Rows are points. Each table stands for the endless flat space through its points: a line for two points, a plane for three, and so on. The two share one point or none. Which?

First:
array([[-17,  12,  -4,  18],
       [-13,  29,  20,  26],
       [-33,  19,   0,  11]])
Second:
array([[-13,  26,  -8,  30],
       [-18,  22,  -4,  25]])
They share: no point

First:
array([[-21, -16,  33,  -7,   9,  25],
       [ -1,  -2,   5,  15,  31,   5],
       [-31, -27,  23, -14,  10,  19]])
Second:
array([[ -7, -20,  18,   9,   2,  28],
       [ -7, -22,   0,   3,   4,  26],
       [ 12, -42,   4,  14,  14,  33],
       [ -4, -21,   1,   1,  13,  22]])
They share: no point

First:
array([[  8,   9,  15,  18,  -2, -21,  27, -12,  19],
       [ 27,  25,  21,  17,  18, -26,   6, -16,  22],
       [ 23,  24,  15,   3,   1, -15,  18, -27,  19]])
Second:
array([[ 29,  14,   4,  32,  22,  -1,  11, -20,  19],
       [ 25,  13,  15,   5,   8, -30,  24, -20,  12],
       [ 15,  24,  29, -13,  -9, -44,  25, -20,  17]])
They share: [ 21,  21,  17,  11,   6, -20,  16, -20,  20]

First:
array([[-10,   3,  31,  30,  -2,  -5,  14,   1,   0,  24, -21],
       [-13, -24, -14, -15,  -8,  28,  26, -29, -36,   9,  15],
       [-35,  -6,   0,  -9, -18,   0,  -2, -35, -24,   1,  -9],
       [-36,   0,   8,   0, -19,  -4,  -6, -29, -21,   2, -12]])
Second:
array([[-11,  -9,  15,  11,  -4,   0,  11, -24, -16,  26,   5],
       [-10, -18,  12,   1,  -6,  11,  25, -14, -29,  27,   6],
       [ -3, -15,  18,  12,   1,   1,  15, -25, -18,  34,  13]])
They share: no point

First:
array([[-10,  18,  28,   8,  16, -20,  -3,   6, -18,   6,  30,  -9],
       [-38,   5,   3,  24, -25, -34,   8,  50,  -1,   4,  36,  -1],
       [-33,   9, -10,  16, -29, -30,  14,  50,  12,   2,  27,  11],
       [-14,  21,   3,   0,  -5, -28,   4,  22,   9,  10,  24,  13]])
Second:
array([[ -8,  18,   1,   0,   0, -17,   9,  24,   1,  -6,  20,  12],
       [ -4,  18,   0,  -4,   2, -19,   7,  28,  -1, -11,  22,  16]])
They share: [-12,  18,   2,   4,  -2, -15,  11,  20,   3,  -1,  18,   8]

First:
array([[-11,   7, -12,   3,  22,   1, -12, -23,  11, -18,  -2, -17,  12,
        -36,  21, -16,   2,  27],
       [-17,  33,  -8,   9,  -8, -21, -30,  -7,   1,  10, -14,  -5,   8,
         -6,  15, -20,  10,  -9],
       [-33,  14,  -8, -26,  16,   4,   4, -14, -29,  -1, -23, -10,  42,
        -16,  22,  13,   6,  21],
       [ -3,  14, -16,  -3,  14,  -2,  -7, -25,  16, -14,  -2, -24,   3,
        -21,  13,  -3,  12,  33]])
Second:
array([[-39,   3,  -4,   0,  -4, -13,   4,  -5, -22, -20,  -2, -37,  22,
        -43,  15,   5,   4,   5],
       [-16,  48, -20,  -4,  20,   1, -33, -11, -20,  15, -16,   1,  33,
        -32,   9,   8,  12,  -6],
       [-15,  48, -29,  -3,  15,  10, -31, -18, -21,  14, -20,  -1,  39,
        -35,  -2,  -2,   4, -11],
       [ -8,  58, -30,  -6,  22,  11, -39, -21, -18,  23, -24,   9,  39,
        -28,  -1,  -2,   8, -10]])
They share: no point

First:
array([[-17,  26,   8, -30,  -9,   7,  19,  20,  27,  42,  -7,  11,  -3,
         12,  16,  -2,  11,  20, -18,  19],
       [ -9,   8, -12, -26,  -3,  -3,   1,   0,   5,  14,   5,  -7, -19,
         28,  -4,   2,   9,   4, -20,  -1],
       [ -5,  23,  -4, -18,   0,  -8,  16,   2,  18,  24, -25,  -4,  -9,
          0,  16, -20,  -4,   8, -15,  13]])
Second:
array([[ -6,  10,  -7, -52, -10,   6,  20, -13,  25,  31, -37, -38, -21,
         -1,  19, -16, -17,   3, -26,   4],
       [ -5,  -1, -15, -21, -25,   4,  -2,   3,  10,  20, -13,   2,  -6,
         25, -13, -16,  35,  19, -26,   0],
       [  2,   1, -17, -14,  20, -19,   6,  -4,   7,   7,   2,  -7, -15,
         18,   1, -10,  -2, -13, -20,  -1],
       [  3,   3, -17, -13,  30, -24,   8,  -6,   6,   4,   5, -10, -18,
         16,   5,  -8, -12, -20, -18,  -1]])
They share: [ -5,  11, -13, -21,   0,  -8,   4,  -4,   6,  12,  -7, -10, -18,  18,   1,
  -8,   2,   2, -18,   1]

First:
array([[ 18, -20,  26, -47,  25, -12,  -1,   9,   7, -17,  40, -25, -20,
         -8,  38,   4, -16,   3,  23,   6, -30, -50,   9, -22],
       [-31,  -6,  -3,  -7, -14,  17,  25,  10, -22, -16, -10, -21,  51,
          5,  -7,  28,  24,  -9,  12,  41,   5,  20,  32,  -7],
       [  9,  -8,  11, -29,  10,  -3,   5,   6,  16,  -2,  34, -13, -11,
        -23,  29,  22, -16,  -9,   8,  -9, -27, -32,   0, -25],
       [ 20,  -9,  15, -26,   7,  -4,  17,  -7,  16,  -8,  42, -13, -21,
        -12,  30,   1, -12,   3,  15,  -5, -32, -48,   7, -33]])
Second:
array([[ -9,  -2,  -3, -19,   8, -14,  15,  12,   3,  10,  23,  -4,  20,
         12,   9,  22,  18,  -4,   4,  24,  -9, -30,  13, -45],
       [ -4, -10,  17, -21,  -5,  21,  18,  -1,  -7, -27,  18, -29,   6,
        -22,  20,  10,  -7,  -4,  17,  11, -17,  -8,  17,   0],
       [ 11, -17,  -8, -10, -10, -10,  27,  -6,  14,  -2,   3,  -2,  15,
         12,   2,  25,   3,  -4,  22,   6, -24, -10,  29, -35]])
They share: [ -4,  -8,   7, -19,  -1,   5,  18,   3,  -1, -11,  18, -17,  12,  -6,  14,
  16,   3,  -4,  13,  15, -15, -16,  17, -20]

First:
array([[ -4, -12,   9,   1, -24,   5, -15,  15, -13, -18,  18, -14,  11,
          4,   1,  -2,   6,   7,   1,  20,  13,  -2,   5,   3],
       [  8, -28,  25,   5,  -4,  13, -27,  15, -25,  -6,  14,  -2,  19,
          0, -19,  14,   2,  23,  -3,  16,  17,  10,  25, -13]])
Second:
array([[  5, -25,  18,   2, -26,  -2, -27,  18, -33, -14,  13, -10,  15,
          7,   2,  15,   0,   4,   7,  12,  18,   9,   8,   0],
       [  1,  -9,  14,   6,   2,  34, -23,  18,  11,  10,  25,  -2,  -5,
         -1, -38,  -5,  16,  36,  -9,  16,   2,  -7,  32,  -4],
       [ 15, -26,  29,  10, -22,  -7, -25,  18, -39,  -9,   8, -11,   9,
          2,   6,   5,  -2,   2,  12,  16,  19,  18,   7,   4],
       [ -2, -32,  14, -17, -11, -12, -40,  18, -36,   7,  -3, -11,   4,
         22,   4,   0,  14, -10,  18,  -3,  33,   8,  27,  -9]])
They share: no point

First:
array([[ -4,  -2,   1,  24,  -2, -18,  -9,   3, -20,  16,  -8,  11,  -4,
          2,  -6, -15,   1, -24,   2,   8, -24,   0,   3, -17],
       [ 21, -15,   8,  20,  28, -23, -13,  -5,  -3,   7, -11,  35,   2,
         12,  -8, -11,  14, -25,  27, -18, -17,  -1,  16,  -9],
       [ 15, -24,  -4,  11,  13, -26, -25,  -8,  -9,  13, -17,  23,  11,
         -3, -14,  -8,  17, -10,   9,  -3, -14,   8,  -2,  -9],
       [  4,  -9,  13,  39,  33, -19,  -5,  -2, -16,   6,  -4,  29,   7,
         27, -14,  -2,  -4, -37,  36, -25, -27,   5,  31,  -3]])
Second:
array([[  4,  -7,  -3,  13,   5, -22, -10,  -6,  -8,  12, -13,  26,   0,
          7, -10, -13,  15, -16,   6,  -4, -15,   1,   8, -12],
       [ 14, -11,   7,  23,  11, -20, -16,   4, -14,  14,  -9,  16,  -4,
         -3,  -2, -17,   5, -26,  12,   4, -23,  -3,   0, -18]])
They share: [  9,  -9,   2,  18,   8, -21, -13,  -1, -11,  13, -11,  21,  -2,   2,  -6,
 -15,  10, -21,   9,   0, -19,  -1,   4, -15]

First:
array([[-25,   3, -17, -26,   8,  11,  -1,  -2,  10, -13, -16, -22,  -1,
         12,   5, -15, -14,  23,  20,   1,  22, -23, -14,  31],
       [-55,  15, -11, -14,   0,   7, -45,  12, -18, -17, -26,  -4,   7,
          4,  31, -11, -18,  39,  22,  15,  44, -21,  -6,  15],
       [-25,  -5, -18, -21,  24,  14,   9,  -3,  15, -17,   2, -22,  -6,
          8,   2,  -9, -23,  26,  26,  -1,  29, -26, -21,  38],
       [-10,  29,  11,   0,  29,  -1, -13, -20, -14,  15,   4,  17, -17,
         28,  38,   2, -16,  11,  -4,  18,  18,  -7, -15,  -2],
       [-27, -12,  -7,   6,  54,  18,  11,   9,  19, -16,  29,   4, -15,
         11,  16,  -6, -44,  27,  42,  -8,  34, -27,  -3,  41]])
Second:
array([[-21,  14,  -9, -11,  19,  -6,  12, -16,   4,   3,  11,   0,   1,
         17,  21,  -2, -18,  20,   6,  20,  12, -20,  -2,   9],
       [-28,  21,   7, -24,  19,   1,  -1, -15,  -4,   3,  -2, -21, -10,
         25,   3, -15, -24,   7,  19,   9,  24, -13, -23,  19],
       [-19,  21,   1, -31,  10,  19, -38,  14,   8, -17, -39, -37, -38,
         37,  16, -24, -26,  18,  19, -15,  41,   4, -14,  16],
       [ -5,  -2, -25,   5,  19,  14,  -8,   4,  12,  -9,  -9,  24,  -3,
          9,  45,   2,  -6,  36,   2,   4,  12, -24,  10,  17]])
They share: [-19,  12,  -5, -13,  19,   7,  -5,  -7,   2,  -2,  -6,  -4,  -8,  19,  19,
  -9, -17,  18,  13,   6,  20, -17, -11,  19]

First:
array([[  3,  29,  22,  -2,  28,   5,  25,  14,   1,  -6,  -8,  20,   3,
          6,  -5,  17, -15,  -9,   8, -12,   0,  -2,  -3,  13],
       [ 11,  17,  13,  -5,  20,  -1,  10,  15,  -1,  15, -15,   1,   9,
         34,   0,  13, -17,   2,  16, -18,  18, -12, -20,   2],
       [ -9,  17,   4, -30,   6,  -6,  21,  21,  24,  -5,   4,  15,   2,
          2,   2,  11, -32,  -1,  -1,   0,   2,  25,  -4,  -7],
       [ 12,  17,  16, -25,   2,  -5,  29,  13,   2,  -1,   7,  19, -17,
         22, -12,   8, -46, -14,  -1, -24,  -5,   4, -14, -12]])
Second:
array([[  7,  11,   4, -13,  17, -10,   7,  20,  11,   1,  -5,   3,   6,
         21,  -3,  18, -27,   5,   3,  -4,   9,   9, -19,  -5],
       [ -5,  29,  -2, -28,  11,   8,  25,  26,  11,  10, -14,   9,  21,
         12,   6,   9, -18, -10,   9,  -1,  27,   9,  -7,   4]])
They share: no point

First:
array([[-27,   4,  -6,  54,  42,  26, -10,   4, -22,   8, -12,  11,   0,
         24,  -1,  10,   2,  -6, -10,  -2,  -2,  35,  44,  22],
       [-16,   5, -11,  34,  42,  19, -10,  22, -38,  20,  -5,   4,   8,
         48,  20, -15,  14,   5, -26,  17,  21,  23,  12,  10],
       [-19,  -8, -21,  46,  21,  32, -22,  17, -17,   9, -11,  30,   3,
         32,  14,   1,  15, -23, -22, -12,  13,  51,  22,   8],
       [-10, -20,  -7,  10,  -3,  27, -10,  26, -12,  -2,  -7,  40, -17,
         26,  25,  11,  33, -11, -28, -14,  30,  36, -11, -23],
       [-20,  -9,  27,  -7,  17,   7,  17,  14, -27,  -7,   0,   8, -34,
         17,  13,  22,  22,  34, -22,  14,  24,  -8, -10, -25]])
Second:
array([[-27, -17, -11,  12,   8,  38,  -2,  21,   2, -21,  -7,  26, -24,
         19, -14,   3,  22,  16, -10, -20,   0,  16,  30,  -3],
       [-12,  13,  24,  -6,  13,   2,  18,  -2, -36,   0, -35,  23,  -8,
         39,   4,   6,  30,  -9, -26, -15,  28,  33,  12,  17],
       [ -4,   3,  -7,  19,  22,  33,  14,  23,  -5, -18,  -8,  31, -13,
         18,   7,  23,  11,   3, -34, -11,   8,  11,   9,   1],
       [-35, -23,  -3,  21,  15,  27,  -4,  15, -15,  -1,   3,  23, -24,
         19,  -2,  10,  17,   9,  -5,  -2,  10,  21,  18, -14]])
They share: no point

First:
array([[ 13,   5, -17,   0,   1,  -4,  -5, -12,   1,   6,   7,  22,  -7,
          1,  14,   3,  -5, -25, -15,  18,   0,   7, -16,  -3],
       [ 13,   9, -20,   5,   5,  -5,   0, -17,   0,   5,  10,  26, -12,
          6,  13,  -3,   0, -29, -15,  22,  -3,   7, -11,   1]])
Second:
array([[ 31, -14, -29,   4,   3,   3,   5,  -1,  11,  10,  19,  18, -17,
        -10,  18,  27,  -4, -15,   0,  26,   3,  -5, -18,  -4],
       [  1,  11,  -4, -11,  -7,  -7, -20, -11,  -4,   5,  -6,  18,   8,
          0,  13,  -3, -14, -25, -25,   6,   3,  15, -23,  -9]])
They share: [ 13,   1, -14,  -5,  -3,  -3, -10,  -7,   2,   7,   4,  18,  -2,  -4,  15,
   9, -10, -21, -15,  14,   3,   7, -21,  -7]

First:
array([[  9, -24,   2,  10,  10,  11,  -4,  21,   0, -23,   7,  14,  25,
        -18, -18,  -5,  14, -10,  -1,  40,  28,  30,  -1,   4],
       [ 27,  -8,  -6, -10,   9,  12, -20,  21,  -6, -21,  -9, -17, -10,
         24, -16, -13,  33,  -8, -24,  19,  15,  14,  10,  -1],
       [ 32,  -6,  -9, -14,   4,   7, -23,  21, -10, -24,  -9, -22, -16,
         28, -14, -17,  33, -10, -27,  13,  10,   8,  13,  -3],
       [-22, -23,   1,  52,  17,  34,  -9,  11,  -8,  -3,  14, -16,  11,
        -15,   4,  15,  12,  21,  -7,  17,  19,  40,  -9,  -4],
       [  3, -19,   4,  14,  22,  27,  -8,  19,   4, -12,  -2,   1,  15,
         -1, -18,   3,  26,   1, -10,  37,  30,  36,  -2,   4]])
Second:
array([[  1,  -9,  -6,  11,  -1,  -3, -11,  17,  -2,  -7,   2, -10,   9,
        -22,   7,  -8,  22,   3, -15, -11,   3,  21,   0, -24],
       [ 12, -20, -10,  16,   7,  22,  -7,  15, -15, -25,  16, -24,  -4,
         20,  -2,  -9,   3,   9, -13,  31,   6,  21,  -2,  18],
       [ -9, -18,   8,  22,   9,  14, -25,   5,  -4, -20,  -9, -18, -12,
          2,  -9,   5,   3,   1, -22,  13,  21,  21,   7,   0]])
They share: no point

First:
array([[ 14,  18,  13,  16, -19, -12,  15,  -1, -18, -19, -11,  -8,   3,
         -5,  11,   6,  14,   4, -17,  -1,  16,   4, -17, -13],
       [ 36,   1,  -7,  41, -21, -36, -14,  -7, -17, -17, -23, -24,   8,
         -2,  28, -13,   1,  28, -22,   7,  36,   5, -11, -18],
       [ 29,  11,  -3,  31, -36, -23,  -4,  17,  -9, -23,  -4, -11,   9,
         -3,  23, -11,  13,  29, -22,   5,  37,   1, -18,  -7],
       [ 27,   4,  29,  31, -15, -13,  15,  -7,  -8, -31,  -6,  -8, -15,
         14,  21,   9,   2,   0,  -6, -17,  -4,   5, -37, -17]])
Second:
array([[ 11,  18,   8,  27, -24, -12,  11,  -5, -23, -16, -18, -11,  -3,
         -8,  14,  -7,  17,   8, -25,  -6,  13,   5, -25, -15],
       [ 19,  14,   4,  24, -21, -16,   5,  -1, -25, -13, -18, -19,   1,
         -7,  13,   2,  14,   4, -20,  -7,  11,   7, -22, -19],
       [ 25,  12,   2,  19, -15, -20,   4,  -1, -26, -14, -15, -24,   5,
         -3,  17,   7,  11,   6, -17,  -3,  12,   6, -16, -22]])
They share: no point

First:
array([[ 19,  -2, -16,  -6,  27, -20,  -8,   0,  -6,   3,  10,  -8,   2,
        -21,   8,  21,   6,   7,   7, -35,  -1, -10,   6,  20],
       [ 15,   8, -22, -12,  23, -14, -14,  -2,   4,  15,   6,  -2,   4,
        -27,  10,  15,   6,  15,   5, -25,  -5,   0,  14,  14],
       [ 21,   0, -10,  -6,  22, -14,  -2,   4,  -5,  -2,  14, -12,   2,
        -18,  13,  19,   1,  10,   4, -30,   4, -15,   6,  15]])
Second:
array([[ 33,  15, -45, -18,  33,   0, -15,  11,  12,  36,  -2,   9,   2,
        -25,  52,  21,  -1,  23,   8,  10,   6,  24, -17,  17],
       [  0,  11,   5,   6,  11,  14, -13,  14,   8, -14,  18, -10,  -1,
         -3,   8,  26, -17,   0, -31, -38,   0, -19,  23,   5],
       [ 16,   6,  14, -21,  -5, -20,  25,   3,   9, -13,  32, -22,  16,
        -27,  -4, -19,  -1,  33,   8, -30,   8, -40,  35, -20],
       [ 20,   5, -21, -21,  19, -14,  10,  22,  29,  14,  20,   9,  18,
        -19,  28,  -9,  -8,  23,  -1, -19,   7,  -6,  -2, -15]])
They share: [ 19,  12, -10, -12,  13,  -2,  -2,   6,   6,   5,  14, -10,   4, -21,  20,
  11,  -4,  21,  -1, -15,   5, -10,  14,   4]

First:
array([[-15,   3,  26,   5,   8,  -2,  -1, -16,  15,   2,  -6,  -7,  14,
         18,  -3,  -3, -10,  21,  -6, -13,  -5, -22,  21,  26],
       [ 27, -31,  -2,  37,   6, -24, -15,  12,   3, -12, -34, -13,  -4,
         18,   3,  -1, -22,  -9, -30, -27,   9, -12, -17,   4],
       [ 24, -63,  15,  21,  24, -44, -15,  46,   4,  -1,  -8, -22,  12,
          9, -21, -19, -29,  14, -35,   7,  21, -48, -27,   5],
       [ 19,  -3, -10,  41,  -6,  -5,  -9, -18,   9, -17, -50,  -4, -14,
         26,  16,  11, -15, -22, -24, -50,  -4,  11,  -3,   8]])
Second:
array([[-13, -29,  -8,  30,  33, -13, -22, -15,  15,  12,  -8, -11,   2,
         30,  -1,  -7, -12,  18,   4, -17,  -2, -29,   5,  -6],
       [  7,  -5,  36,  17, -17, -20, -18,  -7,  26,  10,  -8, -41,  -9,
         14,  23,  20, -32,   0, -21,  14,   0, -25, -19,  -4],
       [  3, -17,  38,  10,  -7,  -9, -32, -11,   7,   2, -26, -29,  10,
         22,   5,   5, -10,  12, -22,  -9,   2, -21,  -7,  10],
       [ 43, -10,  37,   9,  -4, -30,   8,   6,   5,  -8, -13, -17,  11,
          8,  12,  -8, -25,  -3, -26,  -9,  12, -21,   0,  18],
       [ -1,  -4,  34,  36,  -2, -21, -35,  16,  -2, -21, -20, -22,   6,
          4,   1,   3, -22,  10, -24, -12,   8,  11,  -6,  24]])
They share: no point

First:
array([[ -8,  -6,  26, -20,  11,  18,  -8,  32,  16,  26, -21,  -3,   8,
         10,  23, -12, -21, -14,  -3,   5, -14,  -5, -11,  -9],
       [ -5,  10,  13,  -8,  14,  15,  12,  14,   8,   3, -17,  10,   9,
         -5,  13,  18, -15, -11,  -2, -11,  10, -26,  17,  -9],
       [-15,   2,  19, -13,  16,  14,   8,  27,   2,  14, -19,   7,  19,
          0,  24,   0, -25, -19,  11,  -6,   2, -19,   3,  -3],
       [ -7,   2,  23, -16,   8,  29,   0,  10,  12,  -7,  -9,   4,  15,
        -15,  21,  -6, -19,   3, -12,  -7,  10, -36,  13, -41],
       [  2,  24,  -2,  -8,  19,   0,  27,   4,   9, -13, -19,  15,   6,
          1,   5,  48, -12,   6, -10, -33,  38, -45,  33,  -1]])
Second:
array([[ 13,  15,  18,  -8,   8,  33,  29,  27,  33,   7, -22, -22,   9,
          2,   7,  25,   6,   6, -27,  -3,  12, -39,  18, -12],
       [ -4,   4,  27, -20,  12,   7,  28,  27,   4,  22, -27,  -6,  12,
         26,  -7,  37,  -6, -15, -12, -14,  32, -18,   7, -14],
       [-15,   8,   0, -25,  18,  -5,  -8,  17,   6,   7, -16,  15,   0,
          7,  15,   1, -23, -10,  -4, -11,   2,  -8,  11,   5],
       [ 22,  30,   9, -20,  -4,  39,  14,  27,  42,  -8, -13, -22,  -6,
        -10,   1,  13,   6,  15, -30, -12,  12, -48,  33, -18]])
They share: no point

First:
array([[-19,  25,  39,  -3, -23, -18,  -8,  23,  12,  19,   0,   0,   5,
         -2,   6, -33,   3,  19,  30,   0,  31, -14,  -4,   1],
       [-29,  14,  10,  15,  11, -23, -14,   4,  10,  18,   0,  -3,  -7,
        -40,  -6,   5, -30,  -9, -18,  -9,  -8,  -8,  17,   2],
       [-20,  20,  53,  25, -12,   1, -24,  24,  25,  31,   9,  21,   1,
         11,  -3, -17,  20,  34,  38,  -2,  23,  -5,   6,   9],
       [-10,   7,  24,   9,  -8,  -9, -17,  32,   6,  25,   6,  15,  11,
        -11, -12, -18,   9,  10,  12,  -6,  13, -14,   8, -11],
       [-29,   5,  19,  55,  25,  -3, -37,  10,  27,  24,  25,  41,  -9,
        -20, -19,  22,  11,   9,  -8, -25,  -6,   7,  19,  14]])
Second:
array([[-15,  29,  26,  18,   3, -18, -24,  28,  19,   8,  12,  13,  -9,
        -14, -13,   2,   7,  18,   7,  -2,   8, -15,  14,   2],
       [-30,  -1,   1,  33,  -7,  -8,  -4,   3,  -1,  33,  12,  23,   1,
        -39,   7, -28,  -3,   3,   7, -22,  -7,   5,   4,  -3],
       [-17,  20,  26,  18,   4, -17, -23,  25,  14,  11,  10,  13,  -3,
        -17, -11,  -2,   0,  12,   3,  -5,   9,  -9,   8,   1]])
They share: no point
